Every row gives one point. Each copy is the shape, with its points in the same order, turned, moved and blurred by noise. Say if it was mirrored as well.

Shape (8 x 2):
[[-64 -24]
 [-57 -15]
 [-40 -18]
 [ 52  23]
 [ 79 -23]
 [-40  39]
 [-15 -23]
 [-47  53]]
Copy 1 (8 x 2):
[[-58 -48]
 [-41 -43]
 [-30 -50]
 [ 46  25]
 [ 87  -4]
 [-43  13]
 [ -4 -32]
 [-55  29]]
Copy 1 is: only turned
Copy 2, 8 rows:
[[-60 -56]
 [-56 -42]
 [-36 -39]
 [ 20  43]
 [ 68  18]
 [-64  13]
 [-14 -31]
 [-80  26]]
Copy 2 is: only turned
Copy 3:
[[ 48  49]
 [ 38  50]
 [ 26  33]
 [-53 -24]
 [-32 -67]
 [-14  64]
 [ 21  10]
 [-27  80]]
Copy 3 is: mirrored

Shape:
[[ 51  27  -7]
 [  8  21 -40]
 [ 15 -42  48]
 [-11  17 -63]
 [ 73 -21 -42]
 [ -3  48  48]]
Copy 1 (6 x 3):
[[-52 -27 -24]
 [-25  25 -33]
 [  2 -34  58]
 [-11  41 -39]
 [  1 -48 -53]
 [-77   4  36]]
Copy 1 is: mirrored
Copy 2, 6 rows:
[[ 15  35 -43]
 [-39  15 -50]
 [ 18 -45  17]
 [-77  15 -65]
 [ 14 -16 -95]
 [ -4  50  27]]
Copy 2 is: only turned
Copy 3:
[[ 24   0  56]
 [-22 -29  32]
 [ 29  60 -19]
 [-50 -44  20]
 [ 54 -47  10]
 [-17  63  59]]
Copy 3 is: mirrored
Copy 4, 6 rows:
[[ 10  55  55]
 [-35  52  27]
 [ 48 -27  10]
 [-61  51  13]
 [-25   9  90]
 [ 52  62 -13]]
Copy 4 is: mirrored

Shape:
[[-44   8  88 -16]
 [ -9 -15 -23 -35]
 [ 19  -7 -14 -19]
 [-14  10 -34  -6]
 [ 10   1 -14   4]
 [-12 -61  36  26]
 [-40  13  58 -24]
 [-26 -71  27  40]
 [  4 -16 -32 -11]]
Copy 1, 9 rows:
[[-70 -10  74 -28]
 [  9 -12 -21 -38]
 [ 24  -4  -5 -18]
 [ -4  12 -22  -3]
 [ 14  -1   0  -1]
 [-33 -66  27   8]
 [-48  13  52 -36]
 [-50 -71  15  14]
 [ 11 -17 -23 -15]]
Copy 1 is: only turned
Copy 2, 9 rows:
[[-85 -15  75  28]
 [-24 -18 -22 -24]
 [  3  -7   0 -11]
 [-10  10 -30  17]
 [  4  -4  -6  17]
 [-23 -77  21  46]
 [-75  -2  41  16]
 [-21 -85   4  61]
 [ -1  -5 -24  -1]]
Copy 2 is: only turned
Copy 3, 9 rows:
[[-61  16  95 -22]
 [-17 -25  -9 -29]
 [  6  -5   0 -22]
 [-23  10 -26  -4]
 [  1   8  -3   0]
 [-13 -33  58  35]
 [-61  17  62 -30]
 [-23 -39  55  62]
 [ -5 -16 -19 -11]]
Copy 3 is: only turned
Copy 4:
[[ 72  -5  50 -26]
 [-16 -26 -26 -24]
 [-34 -33   0  -8]
 [-19 -10 -26  11]
 [-24 -25   0  14]
 [ 38 -83  14  13]
 [ 49   1  32 -27]
 [ 50 -89  -5  27]
 [-28 -36 -24   1]]
Copy 4 is: mirrored

Shape (9 x 4):
[[ 11  22 -13   2]
 [-48 -78  36  -3]
 [-78 -17 -16 -72]
 [-51 -14   5 -36]
 [-17  20 -70  18]
 [-26  18  30  47]
 [ 34  72 -39  34]
 [-42  56 -37  19]
 [ -7  65 -34  30]]
Copy 1 (9 x 4):
[[-21  10 -15  14]
 [ 24 -61  34 -64]
 [  2  31  -4 -95]
 [ 11  14   9 -59]
 [-76   9 -43  -7]
 [-30 -12  47  22]
 [-55  31 -26  68]
 [-75  39   2  -7]
 [-68  33  -9  29]]
Copy 1 is: only turned
Copy 2:
[[ 11   1 -31  32]
 [-38 -33  52 -43]
 [-51  11 -45 -73]
 [-42  -9 -23 -32]
 [ 27  60 -28  10]
 [-35   5  18  53]
 [ 35  33 -54  84]
 [-19  62 -41  39]
 [  1  46 -42  63]]
Copy 2 is: mirrored
Copy 3, 9 rows:
[[  5  10  14  -3]
 [-41 -61 -74 -39]
 [-42  34 -52 -91]
 [-23   9 -49 -48]
 [-50  34  32   7]
 [  2  -1 -41  41]
 [ 19  42  49  44]
 [-24  67  -8  17]
 [ -2  52  20  35]]
Copy 3 is: mirrored
Copy 4 (9 x 4):
[[ 26  21   0 -15]
 [-31 -79  43  -1]
 [-52 -47 -62 -14]
 [-31 -27  -6 -14]
 [ 49  15 -33  44]
 [-15  27  52  14]
 [ 56  81   0  -3]
 [ -7  48 -21  35]
 [ 18  65 -15  18]]
Copy 4 is: only turned

Shape (9 x 6):
[[-24  23 -26   0 -63 -13]
 [-21   8 -12   6 -29 -33]
 [ 29 -23 -63  21  48  20]
 [-10  25 -31  -3 -64  13]
 [ 52  25 -42   4  85  11]
 [ 28   2 -12 -37 -49 -35]
 [-18  -6   6  19 -48  13]
 [-20  -6 -14 -46  -1   0]
 [ -3  17   6  14 -65  17]]
Copy 1, 9 rows:
[[ 53  47 -18 -37  -6 -35]
 [ 22  29 -16 -15 -12 -44]
 [-21  30 -61  30 -28  51]
 [ 63  50 -16 -37  -3  -6]
 [-58  57 -26  49   9  54]
 [ 18  58  27 -31 -49 -18]
 [ 59   2  -7 -13  -8 -15]
 [-13  16  -4 -50  -9   3]
 [ 74  25   8 -15  -1 -10]]
Copy 1 is: mirrored
Copy 2, 9 rows:
[[-34  45  29 -34 -10  14]
 [-26  19  22 -21   5 -12]
 [ -5 -57 -27   9  51  43]
 [-19  44  24 -29 -14  44]
 [ 16 -29 -21  49  95  34]
 [ 22  44  -6 -43   8  -5]
 [ -6   4  47 -15 -30  23]
 [ -2  20 -18  17 -12  -1]
 [  8  28  57 -28 -21  37]]
Copy 2 is: mirrored
Copy 3:
[[-42  32  11  14  -6  68]
 [-40  37   4  16 -13  29]
 [-15 -15 -57 -36  57 -14]
 [-25  20  19   8   0  79]
 [ 19 -35 -83 -27   9 -23]
 [-10  59  20 -35 -15  25]
 [-20  13  32  35  18  37]
 [-32 -11  23 -35 -18   5]
 [  2  19  32  24   7  66]]
Copy 3 is: mirrored

Shape (14 x 8):
[[  0 -41  33 -14 -19  15 -22 -11]
 [ 34  41  18  36  -1   5  27  39]
 [-16   3   5  40 -11  19  12  23]
 [ 29  -4   8   0 -40  23  -5  -1]
 [ 25 -57  35  13  57 -13 -24  38]
 [-12 -34 -17   4  25 -18  -4  44]
 [-19 -21  -6   6 -14 -17  43 -16]
 [ 36   4  -9 -30   8   3   7 -34]
 [  5 -31  29  77  56  36  65  45]
 [  6  -5  14  -2 -26  30  10  56]
 [-13 -29   8  20 -28  24 -34 -23]
 [-34 -15   2 -36  -2  12 -42  24]
 [ 30  52   6  17 -49  13 -31  15]
 [-10  15  28  16   2  -1  38  -3]]
Copy 1, 14 rows:
[[-17 -19  51 -33   3 -30   6 -23]
 [-63  46   9  12   1  24  -2  34]
 [-38  22  10   1 -21   0  29   1]
 [-45  -3  46   3 -11  -2 -16 -17]
 [-22 -32  -7 -39  51 -48  19  49]
 [-16  -4 -39 -21  13 -23   8  -7]
 [-26  30   8  -6  27  -4  28 -55]
 [ -1  -5  35  -1  42  23 -27 -27]
 [-68  12 -14   3  28  15  95  46]
 [-62  -2   7 -32 -27  10   0   1]
 [ -2 -16  52   3 -20 -35  17 -32]
 [ 12 -19   1 -55 -31 -16 -12 -17]
 [-33  28  41  17 -39   8 -51  11]
 [-29  49  23 -15  14  12  29 -10]]
Copy 1 is: mirrored
Copy 2, 14 rows:
[[ 35  30  35 -27 -15  12  22   4]
 [  0   6  -9  47 -20  38 -41  31]
 [ -4  33   4  33 -18  24 -19 -23]
 [ 46  37  -1   2 -18  14 -11  22]
 [ -4 -11  79  35  18  -4  27  21]
 [-17  16  21  39   0 -20  33   1]
 [  9  -8 -25  -1 -11   6  16 -32]
 [ 23   1 -13 -25  14 -23 -16  37]
 [  5 -17  28  86  49  55 -22 -39]
 [ 10  57  -1  36 -10  38  12  21]
 [ 39  46  38 -21 -28  -6  -7 -25]
 [-23  63  31 -18  -5 -13  30  10]
 [ 16  56   1  13 -64  16 -44  41]
 [-10  -9  -8   1  -6  41 -18 -11]]
Copy 2 is: mirrored
Copy 3 (14 x 8):
[[ 10 -26   0  19   0   2  34 -47]
 [ 11  54  50 -16   7   7  -8  19]
 [  1  34   5  34  11  -4   2  15]
 [ 35   7   7  -5 -12   4  42  -6]
 [ 12 -10  48  29  65  45 -11 -57]
 [ 12 -24  14  26  56  20 -26  -1]
 [-32 -25  -5  12   1  13  12  26]
 [  6 -13 -15 -49  -5  45  12 -11]
 [-52  66  46  42  80  34  18  12]
 [ 24  20  21  -2  31 -34  23   4]
 [ 22   3 -24  44 -15  16  28 -28]
 [ 26 -26 -24  13  20 -26 -16 -40]
 [ 56  39  11 -13 -45  -9  -6   4]
 [-38  17  16  -2  -2   3  -1   6]]
Copy 3 is: mirrored

Shape (14 x 9):
[[-73 -18 -13  13  -2  12  -6 -57 -34]
 [  1 -39  -8  29 -19 -42  51  -4 -14]
 [ -6  30  44 -16  -4 -26 -25   0  42]
 [-44 -29 -29  17  40  10 -29 -35 -15]
 [-71   0 -43  49 -11  32 -17 -62 -40]
 [-52 -20 -18  -5  17  38 -51 -33 -78]
 [ 18  45  47  10  31  -5  27  21  41]
 [ 53  34 -32 -25   6 -59  37   1  59]
 [-68  -6 -16 -10   3  59  11  -5 -25]
 [-32 -38 -17  19 -17  77 -47 -55 -27]
 [  7 -25 -32  -6 -14 -49  10  -5  45]
 [ -8  12  34 -33  22  18  10 -59   5]
 [ -2  19  43  20  54  24  20 -13  15]
 [ 22  19 -18  16 -15 -29  19  -9 -17]]
Copy 1 (14 x 9):
[[-72 -46   3  -1 -10  15  20 -54 -37]
 [ 23 -55 -14  -3 -13 -55  30 -29  -6]
 [-13  15  59 -25  15  -3   6 -25  42]
 [-56 -20 -20  33  18  22 -16 -45 -15]
 [-74 -31 -11  33 -46  36  34 -51 -55]
 [-92 -26  -9   9   8  32  -7   5 -66]
 [ 16  42  49   9  41 -24  45 -14  35]
 [ 38  59  -6 -31  -9 -61  -1 -56  51]
 [-82 -11 -18  -7   5  32  59 -22 -10]
 [-48 -32 -19   2  -8  95   7 -30 -58]
 [ 14 -14 -19 -18 -15 -30 -11 -49  43]
 [-29  18  35 -34  43   5  23 -61 -23]
 [ -8  23  30  33  55   3  45 -33  -1]
 [  8  14  -3  -3 -31 -41  18 -23 -12]]
Copy 1 is: only turned
Copy 2, 14 rows:
[[-78  20   2  36  -6   3 -34 -51  23]
 [ -7 -36  27  45 -10 -42   2 -14 -17]
 [ 25  44   4 -44 -16 -15   1  25  41]
 [-65   0 -29  18  31   1 -44 -13  39]
 [-61  44 -30  81  -2  14 -36 -59  18]
 [-70  33   3  15  17  39 -70 -40  -7]
 [ 47  42  25 -11  18 -10  14  30  22]
 [ 47  -6 -32 -31   3 -72  52   9 -20]
 [-61  30  -1  34   9  57  -1 -15 -14]
 [-51  10 -23  34  -6  64 -50 -62  32]
 [  2 -24 -18  -6 -24 -47  16  10   7]
 [ -8  22  22 -29  23  20  13 -43  37]
 [ 19  27  36  11  54   3   9   4  40]
 [ 12  18   6  13  -6 -39 -15 -21 -21]]
Copy 2 is: only turned
